Each row is a point. To make a cloud, some directions were put in groups of two or more. Within a group, all points are equally far from the middle, so they leave a hole (a ring in 2 directions, a hollow ball in 3). The other directions are filled evenly. Then the cloud was stretched, turned, moved and blurred a little. Count the holes, and give their numbers of directions, smallest first.
(in the rows, 128 means zero)

Cloud (22 x 3):
[[118 114  88]
 [135 167 119]
 [143 133 181]
 [ 83 102 129]
 [ 84 129 133]
 [167 112 159]
 [156  98 145]
 [141  88 157]
 [150 162 135]
 [160 132 132]
 [131  79 147]
 [168  93 104]
 [111 128 151]
 [131  68 149]
 [120 166 127]
 [117 109 132]
 [144  89 118]
 [133 109 192]
 [145 117  92]
 [ 87  90 119]
 [129 121 174]
 [ 90 115 109]]
Holes: 0

Cloud:
[[138 130  90 106]
 [ 89 124 121 139]
 [145 149  87 127]
 [186 136 112 112]
 [111  97 169 135]
 [132 156 134  87]
 [143 140 109  78]
 [151 147  86 125]
 [120 122  92 119]
 [173 172  92  74]
 [149 134 100 148]
 [111 127 154 121]
 [115  99 119 161]
 [129  94 139 186]
 [139 143 132  86]
 [142 158 142 107]
 [144 174 112  63]
 [127 132  85 103]
 [101  74 144 183]
 [123 157 134 128]
 [157 102 110 143]
 [154 161  99  69]
 [168 113 110 125]
 [132 119 153 169]
 [136  99 160 122]
 [140 117 166 154]
 [119  92 129 174]
 [174 122 108 121]]
Holes: 1 (2)

Cloud (29 x 4):
[[145 143  80 120]
 [177 106 139 116]
 [ 98 116 142 144]
 [103 119 100 117]
 [161 118 125 102]
 [136  91  67 135]
 [103 111 113 186]
 [176 128  99 130]
 [135 154 119  76]
 [ 78 136 124 145]
 [146 103 124 136]
 [141  92 124 139]
 [144 147 138  75]
 [ 96  99 141 135]
 [164 113 152 152]
 [135 114 108 159]
 [154  94 119 120]
 [ 98 137  92 108]
 [114  89 113  98]
 [155 119 138  63]
 [ 96 119  93  78]
 [139 115 111 173]
 [146 166 105 139]
 [123 123  96 131]
 [130  68 142 155]
 [ 97 126  81  79]
 [151 137 124  51]
 [128 128 149 105]
 [ 93  91 143 103]]
Holes: 0

Cloud:
[[119 135 176 113 182  95]
 [120 171 163 114 162 101]
 [170  79 118 178 138 143]
 [ 97 165 145 153 125 122]
 [108 130 154 101 122 128]
 [115 112 166 135 155  78]
 [178 132 113 137 120 109]
 [133 159 143 129 112  53]
 [126 152 174 116 143  71]
 [118  82 103 109 148 100]
 [179 128 113 152 117 114]
 [146 151 109 159 100  70]
 [145 126 104 175 164 116]
 [116 131  94  89 147  75]
 [166 127 139 109 162 100]
 [136 156 151 137 190 102]
 [147  96 172 118 151 135]
 [137 103 177 142 128  93]
 [172 135 124 139 156  86]
 [104 163 154 102 143  73]
 [165 125 157 126 138 124]
 [159  87 113 154 160 101]
 [127 107 108  91 180 140]
 [153 121 113 156 125 166]
 [123 104 180 121 177 114]
 [154 144 175 148 152 102]
 [ 97  97 112 153 128 130]
 [ 95 137 100 124 119 112]
 [122 134 117 162  82 117]
 [105 144 158  92 141 112]
 [134 163 151 172 159 129]
 [104 178 156 132 142 105]
 [ 82 127 123 117 152 100]
 [ 96 149 143 100 126 110]
 [130 139 174 127 139  66]
 [165 101 123 108 166  97]
 [134 101  98 103  91 111]
 [149 107 121 114  84  86]
 [142 127 162 129 105  74]
 [133 104 137 143 137 186]
 [131 152  81 116 138 100]
 [140  83 120  99 162 157]
 [105 107  84 134 135 127]
 [121 128  92 134 182 124]
 [158  93  95 172 112 154]
 [121 119 168  98 131 112]
 [ 87 129 112 130 148 100]
 [160  95 113 109 114  74]]
Holes: 2 (2, 4)

Cloud:
[[127 108 117 153 146 190]
 [158 112  87 157 132 160]
 [115 158 126 112  90 123]
 [ 91 130 146  97  90 135]
 [143 163 174 130 125  93]
 [170  99 138 160 160  97]
 [187 101 112 158 153 105]
 [173 139 147 141 101 123]
 [135 102 104 121 128 115]
 [162 118 148 112  88 156]
 [180 131 158 115 107 148]
 [188  59 136 149 125 146]
 [135 152 139 158 112 136]
 [104 140 122  95 100 148]
 [152 171 104 127 100 164]
 [105 120 116 160  97 121]
 [176 153 144 154 117 128]
 [182  73 147  89 115 144]
 [ 85 129 182 105 116 129]
 [138 131 168 120  97 132]
 [ 80 140 198 142 119 177]
 [ 80 184  92 165 104 136]
 [138 123 157 141  89 117]
 [143 105 159 172 163  96]
 [161  81 135 157 124 142]
 [107 107 163 140 163 122]
 [128 106 132 101 105 101]
 [116 183 101 149  98 141]
 [149 118 216 135 121 150]
 [153  60 111 125 110  86]
 [181  77 102 139 133 121]
 [138  90 117 118 144 168]
 [153 157 139 157 129 172]
 [ 84 163 149 121  99 154]
 [ 93 150 148 158 106 136]
 [147 108 118 161 149 138]
 [149 113 182  99 134 164]
 [143 174 105 128  95 144]
 [ 75 162 182 124 115 158]
 [110 127 139 123 155 144]
 [187 127 125 150  96 123]
 [105 119  97 148 138 118]
 [132 109 139 115 133 109]
 [155 133 108 124 143 109]
 [135 102 125 102 117 121]
 [198 112  89 122 143 121]
 [ 98 161  93 113 116 104]
 [124 152 135 137 107 185]
 [108 113 116 155 146 133]
 [137 130  99 175 139  96]
 [116 158 119 158  96 115]]
Holes: 1 (2)
